Every row gives one point. The points of each table are mixes of a few directions, plus a little noise. Count the directions of each table, and those that both share. Where both have some left over, give the other angles between the two spaces (their principal angles), to ten degrees, smallest first.
In the rows, zero is written as 128.

First:
[[211 115]
 [ 73 138]
 [203 115]
 [ 80 136]
 [ 90 134]
 [112 132]]
Second:
[[ 34 145]
 [151 124]
 [187 118]
 [140 126]]
Directions: first 1, second 1, shared 1

First, 5 rows:
[[208  84  68]
 [ 57 167 184]
 [103 143 147]
 [158 112 106]
 [116 134 138]]
Second (7 x 3):
[[ 90  16  80]
 [110  82 105]
 [126 121 127]
 [143 168 145]
 [122 108 124]
 [157 212 164]
 [148 185 151]]
Directions: first 1, second 1, shared 0; angles 70

First (7 x 4):
[[100 165 195 163]
 [148 182 108 181]
 [138 114 137  81]
 [126 114  91 151]
 [155 176 184  81]
 [124  74 127  65]
 [104  70  53 174]]
Second:
[[160 144 120  92]
 [ 37  85 148 221]
 [144 137 123 111]
 [146 139 123 108]
 [196 162 113  54]
 [ 80 103 138 179]]
Directions: first 3, second 1, shared 1

First:
[[123 142 191 133 166 124]
 [102 136  50 127 131 154]
 [166 107 188 123  97  97]
 [150  90 101 103  70 122]
 [118 220 190 224 217 101]
 [100 117  84 100 135 160]
 [136  84  91  86  79 138]]
Second (6 x 6):
[[178 110  99 146  81 155]
 [ 81 148 157 111 174 100]
 [ 22 170 187  94 225  68]
 [201  99  90 154  60 170]
 [144 121 121 133 113 137]
 [144 121 120 133 113 137]]
Directions: first 3, second 1, shared 0; angles 40

First (8 x 8):
[[ 99 135 171 114 137 142 104 143]
 [130 144 135 139 101 118 142  88]
 [116 160 149 159 147 146 110 175]
 [185  92  42 129 107  95 177  80]
 [120 151 153 138  97 121 137  84]
 [129 135 122 142 154 139 116 174]
 [133  89 110  93 140 125 127 130]
 [113 116 144 109 144 138 111 148]]
Second (10 x 8):
[[153 101  87 117 127 115 145 115]
 [161  93  74 115 126 111 150 111]
 [129 126 126 128 128 128 129 127]
 [120 137 141 132 129 133 121 132]
 [156  97  82 116 127 113 149 113]
 [ 56 207 249 158 132 168  74 166]
 [ 99 160 175 140 129 144 107 143]
 [130 126 125 127 129 128 129 128]
 [138 116 109 123 127 122 136 122]
 [138 117 111 124 127 122 135 122]]
Directions: first 3, second 1, shared 1

First:
[[114 136 125 115  63 107 124 131  95]
 [127 129 127 126 122 126 128 128 124]
 [119 133 126 120  87 115 126 130 108]
 [143 118 131 143 200 151 132 125 164]
 [122 131 127 123 103 120 127 129 115]
 [118 135 126 118  77 112 124 130 102]
 [153 112 133 152 249 166 135 122 188]
 [132 126 129 132 148 134 129 127 138]
 [123 131 127 124 106 121 127 129 117]]
Second:
[[156 112 121 153 181 125 150 143 172]
 [117 132 143 121 185 172 106 102 133]
 [137 123 125 136 142 125 135 134 141]
 [131 128 116 128  62  89 142 148 112]
 [147 118 117 144 126 105 150 148 148]
 [104 141 141 108 124 154 102 104 101]
 [105 142 132 107  76 126 111 118  89]]
Directions: first 1, second 2, shared 1

First, 10 rows:
[[142 109  83 138 129  94 149 113 120 147 103]
 [148 101  39 143 121 194 115 112 185 137 135]
 [110 152 187 115 125 179  97 149 143 101 163]
 [158  88  21 150 128 104 156  97 139 163  93]
 [111 151 202 115 132  85 133 142  88 118 128]
 [106 157 195 112 124 200  87 153 152  94 173]
 [162  81   7 153 129  81 167  92 129 172  80]
 [108 154 190 113 125 200  89 151 153  95 172]
 [119 139 164 122 130 105 131 135 106 122 127]
 [116 144 192 119 136  39 154 136  64 130 105]]
Second (11 x 11):
[[ 96 169  74 116 147  71 100 191 153 153 213]
 [ 67 107 204 114 202 220 146 128 185 153 198]
 [145 143  88 109 148 112 131 133 166 119 175]
 [205 131  89  95 153 132 172  92 174  85 152]
 [173 150  88 129  99  72 136 140  93 112 107]
 [ 65 138 167 144 134 126 112 177  98 167 147]
 [152 119 129 121 133 145 143 103 141 112 120]
 [156 132 120 157  58  77 119 129  41 120  33]
 [ 75 113 178 139 139 167 117 134 126 153 130]
 [117  89 130 144  96 161  91  70 145 120  65]
 [157 119 141 140  97 125 141 109  86 114  67]]
Directions: first 2, second 4, shared 0; angles 40, 50

First, 9 rows:
[[101 148 108 157 114 127 111 146 114 119 135 155]
 [152  62 170  89 160 114 151  77 140 138  94  70]
 [ 86  71 116 121 142 127 152 101 110  89 133  85]
 [140 138 189 163 132  75  69 135 146 180  61 157]
 [167 244 112 174  88 136  70 185 134 185 128 234]
 [181 166  60 117 109 188 141  90  97 163 140 172]
 [ 89 132 194 128 136  81 124 210 179  83 155  94]
 [ 66  54 155 104 154 105 167 136 140  54 154  43]
 [171 136  49 100 118 199 166  73  91 142 152 142]]
Second, 8 rows:
[[165 121 173 108 104 100 131 122 132 179 136 132]
 [123 130 211  79  87 140 134 136 135 195  63 125]
 [152 133  80 159 176 126 129 166 129  90 173 139]
 [155  93 200  95 128 103 153 173 130 177 125 116]
 [ 22 111  69 160 104 118 113  60 114  32 150  93]
 [ 94 119  63 141 110 139 115  19 107  91 116 115]
 [152  77 179  93 164 145 166 169 116 170  88 110]
 [162 241  48 185 152 154  83 179 160  88 168 196]]
Directions: first 4, second 5, shared 2; angles 40, 70

First, 9 rows:
[[152 151 126 242 191  66 104  72 166  37 160 148 120 123]
 [103 101 166 176 161 168 111 195  62 181 106  88 106 154]
 [120 119 156  81 136 175 151 153 109 192 142 114 120 143]
 [141 166  78 149 112  64 123  57 206  83 184 183 145 113]
 [151 100  96  55 125 168 147 147 136 160 110 129 122 141]
 [ 98 127 155 116  99 142 127 156  89 163 112 107 137 127]
 [108 118 102 144  93 122 102 155 111 150 108 128 131 136]
 [ 90 184 151 180  94  65 118  79 149 103 180 150 158 103]
 [188  85 120   7 139 177 170 135 125  87  48  98 117 120]]
Second:
[[139 135 164 109 197  85 129 148 166 110 143  48 163 114]
 [118 185  61  72 109 148 164 118 114 114 147 202  97  92]
 [121 134  97 166  88 175 124 151  87 136 127 135 147 150]
 [128 190  89 130 107 184 112 128 108 148 135 151  52 126]
 [155 124 169  71 141  50 132 116 196  88 195  77 161 139]
 [ 79  94 151 208  92  96  80 140  99 156  76 135 127 131]
 [140 104 134 149 103 164 116 100 121 155 112 158  85 158]
 [103 105 106 166 130 175 137 120  79 162  46 192  99 108]
 [165  86 181  89 187  75 161 129 188  84 166  52 219 138]]
Directions: first 5, second 6, shared 1; angles 30, 60, 70, 80

First (10 x 18):
[[159 111 208 157  80 111  96  62 121  91 114  79 173  62 115 132 124 120]
 [131 177 113 135 194 105 141 145 228 158 132 166 101 220 151 166  70  75]
 [104 110 118  82  86 165 159 153  61 146 122 177 112 122 106 157 175 191]
 [132 121 125 142 146 114 114 129 125  92 147  85 152 119 105 106 120 130]
 [160 145 208 152 106 106 112  69 187 133 105 134 143 124 144 173  92  83]
 [150 143 177 148 127 107 116  93 177 125 119 125 140 136 133 155  96  95]
 [144 133 181 136 116 115 121  99 152 112 125 125 151 129 107 168 108 123]
 [112 116  84 117 118 149 133 148  88 148 122 136 105 108 155  85 161 139]
 [108 121  58 123 175 131 133 178 107 105 159  98 128 145 108  81 134 148]
 [ 80 104   7  84 131 178 158 206  36 164 134 159  76 119 155  56 196 178]]
Second (9 x 18):
[[176 133  36 142 160 131 120 121  94 105 171 173  53  81  32 146 129  87]
 [109 123 192 125 101 125 127 118 145 138 101 101 171 140 180 122 127 146]
 [ 78 131 136 104 145 131 149 176 153 148 120 111 160 199 182 109 126 165]
 [151 127 113 138 126 127 119 111 115 119 137 140 107  98  96 136 130 110]
 [110 140  34 109 190 136 150 190 124 131 164 153  89 178  97 121 126 135]
 [ 68 126 203 105 112 128 144 157 166 155  90  86 202 199 227 104 125 176]
 [179 125 109 151 117 126 107  84 102 109 141 149  89  58  66 147 130  90]
 [125 117 240 137  65 120 113  79 145 134  83  90 187 104 189 128 128 135]
 [155 128  91 138 138 129 121 115 110 115 146 148  93  96  82 139 128 105]]
Directions: first 4, second 2, shared 1; angles 80
